Every row gives one point. To make a cloud, some directions were put in groups of two or more. Within a group, all points are equally far from the middle, so they leave a hole (a ring in 2 directions, a hollow ball in 3). The other directions are filled evenly. Then the cloud was stretched, turned, moved and blurred a little. Count the holes, and give their numbers of directions, smallest first.
In the rows, 128 means zero.

Cloud:
[[ 95 125  94]
 [145 117 147]
 [ 93 135 111]
 [105  81  75]
 [ 90  73 101]
 [157 108  97]
 [ 92  97 132]
 [153  97 111]
 [118 115 153]
 [140 175 162]
 [129  94  74]
 [104  64  94]
 [102  87  76]
 [172 156 132]
 [147 111  81]
 [106  75 122]
 [137 188 141]
 [110  81 128]
 [ 90  78  91]
 [167 167 118]]
Holes: 1 (3)

Cloud, 29 rows:
[[194 102 171  83]
 [203 134 165 114]
 [118 155 132  87]
 [162 150 112  79]
 [102 138 136 102]
 [118  89 138 185]
 [157  76 161 142]
 [158 153 108  81]
 [171 116 127 156]
 [192 100 164 143]
 [ 94 133 132 110]
 [127  93 129 105]
 [112  92 152 177]
 [ 90 149 164 135]
 [ 89 141 167 183]
 [128  84 142 127]
 [176 107 115 142]
 [151  78 168 144]
 [162  76 131 118]
 [190 133 134 106]
 [195  96 158  96]
 [ 62 154  96 143]
 [ 91 165 110 108]
 [100 162 113 179]
 [ 91 166 162 138]
 [120 141 110  80]
 [ 81 154 104 189]
 [100 138 126  99]
 [ 75 153 137 158]]
Holes: 1 (3)

Cloud (46 x 6):
[[168  72  87 135  82 115]
 [155  89 166 164 126  85]
 [151 161 167 146  98 147]
 [174 104 123 133 126 146]
 [189  88  91 121 121 113]
 [160 119  92  73 103  93]
 [172 119 111 145  83 119]
 [131 136 130  49 115  42]
 [128 159 169 125  49 107]
 [174 137 188 108 109 104]
 [135 163 205 110  77  87]
 [120  95 173 140 104  96]
 [132 119  77  86 136  74]
 [193 102 129 135 143 115]
 [137 124 166 106 121  43]
 [122 113  98 132  71 124]
 [148 160 144 180 110 178]
 [123 125 119  93 107  80]
 [151 122 165  82  97 121]
 [139 161 199 153  93  99]
 [ 99 122 138  88  60 103]
 [154 148 126 203 121  90]
 [151 141  89  98 118 110]
 [103  81 143 120 118 147]
 [141 110 198 180 118  91]
 [158  59 108 130 125 162]
 [146 140 125 179 120 130]
 [128 121 140 105  90  73]
 [124  77 110  92 158  95]
 [140 157 185 164 161 116]
 [109 147 188  96  80 142]
 [135 166 175 124 113 147]
 [170 115 125 174 184 114]
 [135  94 150 172 115 176]
 [ 93 107 173 171 127 118]
 [136 163 188 156 126 117]
 [111 121 155 135  92 139]
 [131  71 135 124  96  84]
 [144 116 181 212 125  73]
 [129 128  94 112  86 119]
 [128 118 150 116 119  55]
 [141 111 138 106 158 117]
 [117 168 172 136 102 103]
 [120  41 114 118 160 115]
 [145 122 140 184 117 125]
 [161 130 136 199  96 132]]
Holes: 0

Cloud, 84 rows:
[[125 199 138 129 119 156 167 104]
 [ 98 130 139  81 157  76 133 117]
 [153 131  57 149 136 151 118  88]
 [148 180 154  65 173 162 147 193]
 [ 84 193 193 101 127 146 120 119]
 [ 93 109 133 109 118  87 119  61]
 [ 95  94  95 181 106  86 114  65]
 [ 82 135 135 183 151 104  74  94]
 [169 150 170  43 152 148 129 163]
 [ 88 179 120 143 139 132 130 187]
 [129  94  85 158 172 158 166 134]
 [151 113 148 186 153  87 133 106]
 [ 75  93 144 204 142  91 151 149]
 [175 136 132  82 131 154 105  68]
 [151 170 145 127 171  96 159 106]
 [ 85 139 153 119 160 125 117 198]
 [168 111 116 129 114 139 175 179]
 [118 100  97 106 169 140 174 154]
 [142 114  99 163 154 169  97 106]
 [111 131 176 124 141 189 128 124]
 [101 102 111 209 163  83 108 162]
 [ 95 169 126 200 124 110 126 122]
 [195 136 150 133 110 133 122 132]
 [107 134 188 119  86 104 124 123]
 [180 165 126 119 178 133 123 176]
 [154 174 103 100 189 161 163 136]
 [202 170 128 111 137 119 158 115]
 [139 175  97  54 129 139 119 110]
 [130 130 147 200 147 151 134 125]
 [108  95 139  99 114 103 112 149]
 [130 172 106 110 145 188 178 157]
 [120 127 179  76 150 111 160  92]
 [ 71 154  88 148 164 110 160 128]
 [156 139  91  97 190 120 141 137]
 [120 119 148 130 145 176 115  65]
 [115  98 136 158 164  86 156  79]
 [177 184 148  77 174 135 168 132]
 [111 139  90 132 193 127 102 121]
 [162 108 131  66 154 135 122 123]
 [153 159 162 137 167 171 104 156]
 [122 109  81 183 135 171 146 147]
 [100 189 125  84 161 152 113 162]
 [113 184 176 102  96 164 153 117]
 [ 89 122 112 102 153 178 139 141]
 [169 142 150 144 126  90 111  74]
 [ 78 202 146 124 122 124 137 135]
 [164 172  66 105 109 132 153 132]
 [136 152 173 125 119 186 109 126]
 [183 197 139 118 115 155 117 103]
 [ 83 153 150 104 127 111  82  83]
 [ 90 174 181  96 153 145 105  75]
 [122  88 160 182 139  73 117 108]
 [141 131 122 109 197 167 123 105]
 [123 152 136 206 158 121 127 105]
 [123 140 118 149 127 182 176 106]
 [189 162 161 127 169 125 123 141]
 [ 44 120 135 130 149 127 115 102]
 [169 120 138 181 164 116 142 121]
 [182 130 144  76 156 131 104 137]
 [124 171 192  99 150 182 105 120]
 [ 93 107 147 183 117 133 108  64]
 [ 86 108 167 126  86 104 126 104]
 [109 174 137  95 180 136 106 178]
 [100 141 123 213 137 123 148 102]
 [ 54 101 149 163 162 121 133  89]
 [ 73 113 160 128 139  92 172 148]
 [112 131 138 173 189  95 123  80]
 [176 158 109  80 127 138 188 169]
 [ 72 149  86 131 113 122 158 108]
 [ 65 142 149 126 153 128  84 138]
 [146 166 156 105 135 188  95 140]
 [116 156 126 195 129 142 156 103]
 [133 128 170  79 159 163 178 149]
 [172 124 115 166 103 153 125  89]
 [180 118 103  97 168 129 153 104]
 [111 110  71 198 127 129  99 123]
 [148 139 152  55  99 179 143 131]
 [159 142 154  71  95 169 127 152]
 [197 130  90 127 125 128 115 104]
 [188 156 138  84 119 136 101 154]
 [181 200 144  69 101 151 169 124]
 [149 112  93 158 135 168 100  95]
 [175 199 167  54 108 142 166 126]
 [143 128 134 121 150  90 165  71]]
Holes: 3 (2, 2, 4)

Cloud (103 x 9):
[[101 193 110 107 158 106 114 146 205]
 [115 120 148 131 181 125 199 115 135]
 [160 158 119 127 146 109 149 131 176]
 [ 90 138 143 119 156 147 165 104 170]
 [135 117 207 174 133 102 112  92 169]
 [109 138 110 138 115 102  84 194 117]
 [126 185 115 106  61 102 105  99 168]
 [ 79  97 111 122 143 105 120 148 125]
 [136 179 106 145 172  87 142 147 160]
 [ 76 155  83 190 150 113 162 153 161]
 [ 81 155 151 133  88  73 143 135 156]
 [165  98 151 114 152 117  83 120 161]
 [101 178 145 113 152 155  56 114 189]
 [127 116  58  88 158  78 151 143 124]
 [166 140  90 134 136 111 165 106 162]
 [ 95  78 194 169 164 114 157 147 106]
 [136 126  80 127 124 122  51 176 117]
 [159 120  95 109 160 147 155 139 108]
 [121 125 210 130 141 144 167  60 148]
 [120 121 125 104 158  70 152 129  92]
 [137  96  57 107 123 135 144 149 150]
 [143 110 141  79 113 112 119 117 150]
 [132  90 120 108 153 115  72 171 182]
 [105  95 162 114 190 118 106 157 160]
 [145 122  96 104 126 116 107 160  90]
 [ 86  67 157 143 151 135 164 121 128]
 [100 129 151 171 122 112 160 101  93]
 [104 142 158  87 123 123 134 154 135]
 [111 114 135 141 148 165  91 112 125]
 [ 71  87 195 146 169 118  94 116 142]
 [117 148 122  92 215 141 152 150 140]
 [114 148 120  90 133  89 196 103 115]
 [127  99 106 124 133 118 127 121 190]
 [168 149  32  83 153 111  98 150 163]
 [118  97 199 138 146 133  74 161 190]
 [106 196  84 126 162 104 167 123 191]
 [ 79 134 116 219 117 132 122 104 167]
 [119 124  64 118  81 112 117 131 156]
 [159 177  59 119 150  96 157 162 163]
 [118  92 113  84 166 160 143 100 163]
 [102 103 139 163 134  85 135 125  80]
 [121 134  92  53 174 112 148 124 152]
 [169 165 125 134  89  96 157 164 135]
 [117 139 163 151  83 132 120 146 154]
 [141 166  97 146 132 162 167  86 196]
 [ 65 122 177 139 167  87 124 124 145]
 [128 120 117  91 159 113 100 189  86]
 [121  85 130 119 139 128 102 153  99]
 [115 133  88  80 100 140 184 129 137]
 [ 99 191  75 164 132  75 137 137 158]
 [172 161  81 137 121 138 154  85 183]
 [124 158  75 145 121 109 176 145 109]
 [106 126 157  96 112  48  78 130 112]
 [151 152  62 126  62 132 141 149 131]
 [ 97 153 140 170 120 123 170 123 104]
 [144 140 177  91 115 141 154  49 149]
 [111  88 192 138  73  73 117 134 133]
 [ 65 141  86 177 174 132 170 150 133]
 [150 123 136 126 181 162  94 107 134]
 [166  58 107  98 127 138 173 137 110]
 [ 87 165 166  73 195 122 150 137 163]
 [115 128 107 100 119 141 122 152 128]
 [126 137  86 189  84 134 123 115 140]
 [113 106 189 103 162 157 119  69 151]
 [137 138 151 208 101 108 126 137 123]
 [112 131  96 184 133 168 172 119 170]
 [140 114 172  69 137 152  82  95 179]
 [ 76 116 183 176 154  93 121 137 150]
 [ 92 118 217 144 109 116 161  92 152]
 [123 154  78 135 155 155 186  92 163]
 [101 181 151 175 166 153 104 106 196]
 [ 55  95 111  71 150 131 120 170 148]
 [184  98 134 117 120 124 126 116 117]
 [127  96 156 165  91 107 108 101 131]
 [ 78 154 129 147 136 135 194 110 172]
 [155 105 138 164 114 130 132 190 122]
 [ 94 146  61 156 185 156 140 135 199]
 [124 107  60 174  91 195 102 113 205]
 [113 191 111 122 157 108 162 163 105]
 [181 127 134 134 132 151 116 111 185]
 [ 88 141 168  81 158 104 145 130 160]
 [ 86 119  78 186 123  70 171 131 138]
 [104 111 113 162 115 182 143 160 177]
 [172  96 123  91 176 136 137 121 145]
 [131 117  96 213 158 120 148 132 160]
 [151 161  61 141 172 101 154 113 175]
 [175 178 113 141 113 106  85 137 132]
 [159 114  47 136 140  93 132 100 151]
 [127 173  41 158 119  69 163 139 121]
 [134 178 114 143  84 154  83 115 218]
 [ 88 170 107 174 134  87 118 126  90]
 [165 141 115 123 167 156 113 182 136]
 [150 110 150  88 168 131 110 129 128]
 [125 133 124 189 143 141 138 113 110]
 [ 94 151 115 143  66 147 126 142 128]
 [134 174 156  80 124  97 127 143 139]
 [131 158 177 132 119 117 144  68 158]
 [119 177  20 166 132  85 120 115 156]
 [101 187 167  72 164 113  88 137 209]
 [ 92 187  87 172  97 118 183 110 140]
 [108 123 173 166 138 134 193  82 133]
 [123 142 202 123 177 139 158 108 138]
 [ 92  94 117 115  92 118 172 135 153]]
Holes: 0

Cloud (105 x 9):
[[158 237 149 182 134 146 130  88 131]
 [ 77 155 169 111 115  74 128 138  85]
 [140 122 124 112  96  74 154 182 172]
 [128 172  92 168 137  72 117 125  87]
 [164 129 127 127 148 100 135 149 108]
 [134 191 131 106 169 187 100  81 126]
 [119  83 111  72  96  76 128 200  99]
 [160  81 108 126 129 142  94 128 118]
 [120 118 112  78 109 136  78 175 103]
 [174 185 128 170 151 154 153  82 151]
 [131 178 168 140  65  73 128 137 135]
 [154 160 148 130 165 206  77  85 115]
 [128 179 137 123 140 178 140 105  76]
 [119 131 120 161 125  99 118  93 138]
 [160 224 162 147 132 108 118  90  89]
 [130 117 132 108  95 144 174 148 126]
 [151 184 144 139 150 171 118 162  84]
 [134 130 150 124 134 123 112  52  98]
 [134 134 139  82 151 147 120 166 108]
 [155  95  74 133 136  71 121 130  85]
 [141 105 122 165  79 195 107 121 154]
 [157 204 208 158 110 163 123 134 150]
 [185 209 109 131 123 167 160 122 124]
 [134 127  59 101 149 176  99 178  86]
 [121 153 123 196 111 129 109 100 116]
 [134 111 153 116 101 149  58 122 112]
 [137 129 132 130  39  78 141 166 107]
 [126 135  91 112 163 103 184 145  96]
 [194 146  80 170 113 170 128 155  91]
 [145 116  88 170 104 130 187 171 143]
 [136 154 165  96 100  70 100 160  66]
 [149 155  57 152 111 114  78 114 113]
 [129 127 144 155 137  94 142  81 147]
 [131 110 101 135 135 140 127  86 128]
 [160 160 103 173  95 111 143 116  73]
 [109  96 103 101 109  98 150 202 131]
 [134 146 103 136 151  58 150 131  76]
 [205 147 114 139  70 148  94 128 132]
 [143 180 190 170  81 108 117  69 132]
 [128  51  89  51 126  94 100 149  73]
 [122 125 153  73 121  98 142 174 154]
 [104 112 152 185 152 102 139 118 140]
 [144 132 137 188  94 141 125 147 150]
 [139  93 192  78 132 177 123 117 130]
 [106 143 103  83 167 121  82 140  67]
 [133 155 175 141 137 104 188 119 150]
 [142 111  53 108 178 205 108 159 121]
 [108 145 159 117 124 152 151 114 100]
 [131  90 133 111  90 187  93 154  95]
 [145 136  85 116 153 139  99  94 136]
 [100 155 119 126  95 148  81 122 158]
 [203 154 116 147 107 160 141 131  88]
 [195 145 103 101 115 121 161 141 104]
 [110 141 163 190 122  98 130 122 122]
 [116  95  88  95 166 134  74 152 120]
 [138 101  84  89 128  59 131 199  88]
 [150 106 104 154  60 180  94 136 172]
 [173 141  84 129 109 100 125 161  80]
 [162  64 138 134  78 101 169 170 102]
 [138  36  89  90  86 107  81 153  96]
 [120 176  76  88 174 127 136 143 127]
 [148 172 137 102 157 132 146 123  68]
 [137 166  90 112 141 135 107 200 112]
 [118 115 152 159 111  74 117 146 142]
 [179 166 140 183  70 147 150  84 105]
 [138 181  93 124 156 148 108 185  93]
 [142 204 118 108 188 187 121 141 112]
 [ 91 136 127 131 146 169 127 181 133]
 [ 80 106 157 103 168 141  98 158 117]
 [161 132 105 121 112 122  66 112 114]
 [168 172 159 122 148 115 136 124  91]
 [164 132 194 158 120 159 125 106 172]
 [106 170 121 118 116 104 148 153 129]
 [110 123  58  72 177 101 131 155  97]
 [180  79 112 149  74 142 107 146 114]
 [127 138 165 169 173 117 100 140 121]
 [106 165 156 108 132 127 148 151 158]
 [154  56 151 121  77 138 124 114 154]
 [ 98 108  60 106 185 132 127 133  98]
 [124 131 118 130 165 144  58 121 107]
 [206 152 111 121  97 155 148 146  96]
 [180 199 144 155 102 154 156  98  77]
 [149 126 110  65 157 153 123 103 113]
 [ 84 115 163 101 154 105 161 115  87]
 [128 178 137 158  83  87 116 155 165]
 [196 120 125 144  55 156 141 169 117]
 [153 120 120 183  92 127 155 107 123]
 [169 151 158 182  80 167 109 138 146]
 [126 169 185 118  96 191 129 118 134]
 [114 139 186  76 137 106 115 156 106]
 [129  85  83 111 174 133 108 110  85]
 [149 133 103 102 113  89 173 132  65]
 [107  93 132 170 126  72 142 124 129]
 [160  84 123 187  45 151 128 137 117]
 [132 120 130 101  69 141 149 164 128]
 [129 105 128  87  74 140 151 137 132]
 [133 165  85 110 174 177 113 169  89]
 [164 200  95 121 129 121 124 148 102]
 [174 188 142 173 145 172 126  63 132]
 [168 174  79 152 138 152 149 152  79]
 [193 203  93 113  90 170 146 131 109]
 [131 119  61 105 138 118 106 108 138]
 [137 146 158 157  82 181 103  74 136]
 [137 152  97 122 106 105 159 140  64]
 [131  90 118 145  80  59 121 173 128]]
Holes: 2 (2, 2)

Cloud, 88 rows:
[[ 98 118  58  70 121  81 108 134 170]
 [ 96 166 159  87 112 138 134 165 154]
 [ 73  62  92 116 103  91 158 114 202]
 [132  74  92 105 186  37 171 106 108]
 [132 107  96 105 137  80 119 152 115]
 [124 115 152 124 104 167 158 194 165]
 [174 136  73 119 142 108 108 154 152]
 [133 153 158 100 163 219 100 137 137]
 [166  64  86 129 152  60 128 114  95]
 [134 110 129 147  86 201 138 142 159]
 [109  97 125 180  71 181 135 137 134]
 [124 208  98 155 159 151 112 158 132]
 [ 74 137  93 118  97 151 182 115 161]
 [144 173 122 131 121 128  97 147 103]
 [147  93 150 152 142 110  66 141  99]
 [132 136 118 160 111  85 141 143 103]
 [103 162 127 100 156 147 174 106 148]
 [108  81 128 108  87 161 116 132 204]
 [148 109  73 142 165  54 127 119 148]
 [108 111  75 163 195 107 121 141  95]
 [ 81 138  90 160 115  97 150 157 134]
 [126  91 116 103  75 120  74 134 134]
 [152 120 127 134 130 110  81  49 128]
 [122 116 114 117 176  81 151 166  98]
 [154  69 115 117 123 148 153 130 136]
 [ 85 132 115 113 161  84 163 121 100]
 [108 107 119 101  78 113 192 135 175]
 [110 180 120 141 136 124  94 196  94]
 [ 85 117 135 149 130  86 151 197 163]
 [107  83  78 142 148 138 161  86 156]
 [103 102  64 174 149 126 131 134 141]
 [ 68 120 110 143 177 154 121 172  95]
 [126 127  91 148  78  52 172 128 193]
 [104 122  64 100  86  95 181 151 176]
 [140 111  67 188  72 134 117 179 156]
 [162 104 129 164 112  92 117 124 144]
 [ 75 190 106 145  85 120 131 164 130]
 [115 178  82 135 177 122 110 143  98]
 [ 79 139 105  85 132 122 127 155 147]
 [140  86 110 133  72 163  81 156 170]
 [110 128 132  97  83 196 135 141 136]
 [118 126 170 100 177  93 168 122 116]
 [135  68  97 160 142 152  62 123 140]
 [110 146  96 128 122  88 109 178 179]
 [178 128 127 120 117 169 123 125 146]
 [ 99 112 151 110 138 128 170 128 153]
 [150  97 129 104 170 131  82 182  85]
 [137 172  56 164 141 128 177 106 107]
 [110 166 111 128 149 207 102  93 103]
 [109  86  95 172 104 153 117 113  86]
 [ 99 155 127  86 180 150 142 131 127]
 [158 121  73 133  71 197 119 155 155]
 [156  65 144 128 147 146 160 111 118]
 [ 93  71 169 100 139 120 134 138 105]
 [154 136 146 185 102 122 137 133 119]
 [ 91 122  95 114 141 147 156 211 128]
 [ 89 133 122 109 126 169 185 110 111]
 [ 96  74  92  96 157 118 121 156 178]
 [ 97  67 134 114  93 166 108 119 132]
 [138 174 121 138  47 175  92 157 150]
 [170  90 104 136 153  95  91 154 125]
 [127 121 115 128 162 195 125 111 151]
 [ 79  67  57 167 121  93 154  96 115]
 [ 91 175 109 153 128 136 104 120  86]
 [ 89 179  95 106  98 109 115 168 178]
 [154  59 103 135 166 168 108 112  96]
 [149 131 175 131 101 138 160 169 123]
 [156  79  79 171  58 120 164  60 187]
 [126 126 139 127 193  59 165 129  98]
 [155 149 178 130 121 102  83 141 162]
 [179 173 136 127 148 100 101 101 161]
 [110 147 101 190 103 159 137 137 162]
 [162  97 132 140 162 173  92 109 111]
 [122 218  95 153 153 158 118 155 119]
 [103  82  96 121 114 160 178  99 137]
 [ 49 132 141 142  97 142 163 144 137]
 [129  73 185 136 152 168  95 166 111]
 [145 112 159 171  86  98 104 167 161]
 [ 71 110 140 148 145  90 140 185 141]
 [157 127 104  84 140 193 131  97 126]
 [ 53 113 135 144 142 174  99 144  86]
 [ 88 147 112 132 170 109  88 136 177]
 [ 83  67  75 153 148  88 157  72 109]
 [102 108  96 188 133  91 166 119 127]
 [ 95  94 115 128 136  55 132 165 139]
 [158 150  64 172  98 133 126 118 193]
 [120  88 121 182 159 147 124 111 116]
 [158 133 167  95 191 165 108 170 109]]
Holes: 1 (3)

Cloud:
[[116 103 104  70 116  88 116 179 143]
 [160 134  96 130  61 151 146 144  96]
 [194 132 150 186 152 146 129 134 163]
 [116 173 149  98  85 130 141 185 135]
 [212  74  95 131 154 196 173 171 159]
 [193 126 119 155 166  98 124 113 191]
 [153  91 156  75 160 142 159 132 151]
 [113 110  78 110  85 129 109 162  78]
 [169 141 105 163 130  81 168 148 118]
 [157  68  96 101 100 180 116 184 152]
 [142 142 135 138 132  86 128 161  87]
 [151 146  89 157 119 149 139 151 145]
 [118 123 149 102 181 130  93 143 180]
 [169  77  69 104 184 150 145 126 164]
 [130 131 181 148 120  93 164 105 152]
 [ 98 111 213 104 127 136 160 143 166]
 [109 109 185 104 153 100  94 119 157]
 [150 121 109 117 153  53 156 143 165]
 [153  56  89 142 109 139 123 164 149]
 [127 123 101 124 108 148 155 109  91]
 [113  81 105  90 125 101 173 160 165]
 [195 137 103 138 160 134 126 121 197]
 [114 143 105 127 141  87 110  61 150]
 [ 93 105  99  89 134  81 156 144 136]
 [ 97 223 161 154 129  79  87 121 113]
 [124 102 176 175 150 101 163 106 142]
 [167  66  73  97 103 157 125 132 103]
 [189  77 130 163 178 110 172 149 133]
 [178 149 127 156 128 124 112  98  86]
 [ 78 138 136 171 148  68 115  80 118]
 [176 124 142 120 152 118 114 170 188]
 [100 132 161 139 149  48 153  83  99]
 [157 135 118 127 133 130 102  81 168]
 [181  41 106 130 137 134 166 186 141]
 [144 112 129 160 158  85 112 176 137]
 [135 137 157 148 125  92 156 153 208]
 [176  76 118 107 102 118 137  83 125]
 [176  50  92 100 160 140 153 155 131]
 [110 109 120  97 134  48 122 116 126]
 [150  76 141 127 121 106 210 153 113]
 [109 139 145 127 101  65 127 128 159]
 [101 136 104 133 101 133 140 128 180]
 [148 106 108 167 122  69  94 132 115]
 [139  92 156 144 128 109  86 171 165]
 [166 125 153 118  85 125  92 213 131]
 [135 102 173 100 175 159 187 135 189]
 [176 130 141 142 129 106  97 102 166]
 [ 78 130 149 129 152  78 128 156 195]
 [220  80 118 138 159 149 174 167 141]
 [113 132 150 140 147 118  63 195 156]
 [126 121 123  67 145 118 152 139 134]
 [113 154  72  89 116 112 151 139 123]
 [132 111 113 108 112 164 126 128 206]
 [159  85  99 153 151 185 109 145 196]
 [170 132  84 119 128  71 149  76 129]
 [110  96 113  89 113 136 182 121  78]
 [ 99 116 107 115 153 102  84  96 164]
 [161 135 172 136 154  90 123  79 166]
 [169  75 106 124 141 132 186  69 172]
 [162 101 160 129 144 107 217 130 149]
 [130 116 132 117 131 115  94 180 102]
 [155 177  97 119 149  82  94 120 157]
 [ 82 127 132 123 153  56 149 128 116]
 [165  61  81 174 143 125 144 121 147]
 [179 105 112 108 173 147 125 134 122]
 [205 117  78 126 115 139 135 187 128]
 [169 108 111 116 114 106 119  74 129]
 [139  97  83  91  72 140 184 120 139]
 [115 138 152 120  89 113 133  87 147]
 [124 119 148 144 132 117  99 205 144]
 [135  81 118 131 135 109 139 171 107]
 [125 125  80  98 125 144 180 171 170]
 [161  94  93  73 128 164 218 135 141]
 [169 118 140 148  57 107 137 185 114]
 [132 151 144 127 137  53 154 109 133]
 [125 118 115  89 136 151  94 114 151]
 [170  76 110  87 114 184 159 104 163]
 [106 104 121 146 163  63 172 126 124]
 [102  89 118 127 120 104 157 121  88]
 [107  93 120 181 191  88 132 112 135]
 [129 119 116 124 146 124 153  56 154]
 [137  92  82 180 140  69 117 155 142]
 [163 156 138 154 136  84  68 156 145]
 [106 149 193 112 139  86 125 141 169]
 [176 129 119  80 122  95 119 152 112]
 [159  77 114 116  89 107 114 151 164]
 [ 77 134 177 110 103  90  80 126 171]
 [158 165 103 199 156 100  98 118 148]
 [ 98 111 151  87 124 141 123  84 145]
 [111 107 153  86 132 165 148 175 206]
 [208  90  89 136 136 175 210 168 133]
 [191  55  81 106  94 180 143 129 126]
 [130  78  78 136 132 126 201 103 132]
 [138  73 109  92  98  94 146 155 165]
 [136 118 168  89 137  96 143 140 149]
 [107 115 111 165 129 156 132 144 171]
 [187 148 136 180 187 111  99 110 152]
 [141  70 112 106 136 138 109 109 129]
 [208 123  94 163 118 131 116 163 168]
 [111 136  90 176 138  54 139  86 115]
 [193  57  78 101 166 176 162 158 167]
 [111 101 116 170 168  93  67 165 181]
 [129  85 162 132 153 106  90 111 110]
 [176  96 110 115 158  75 149 148 166]
 [134 103 137 127 133 190 182 167 160]]
Holes: 2 (2, 3)
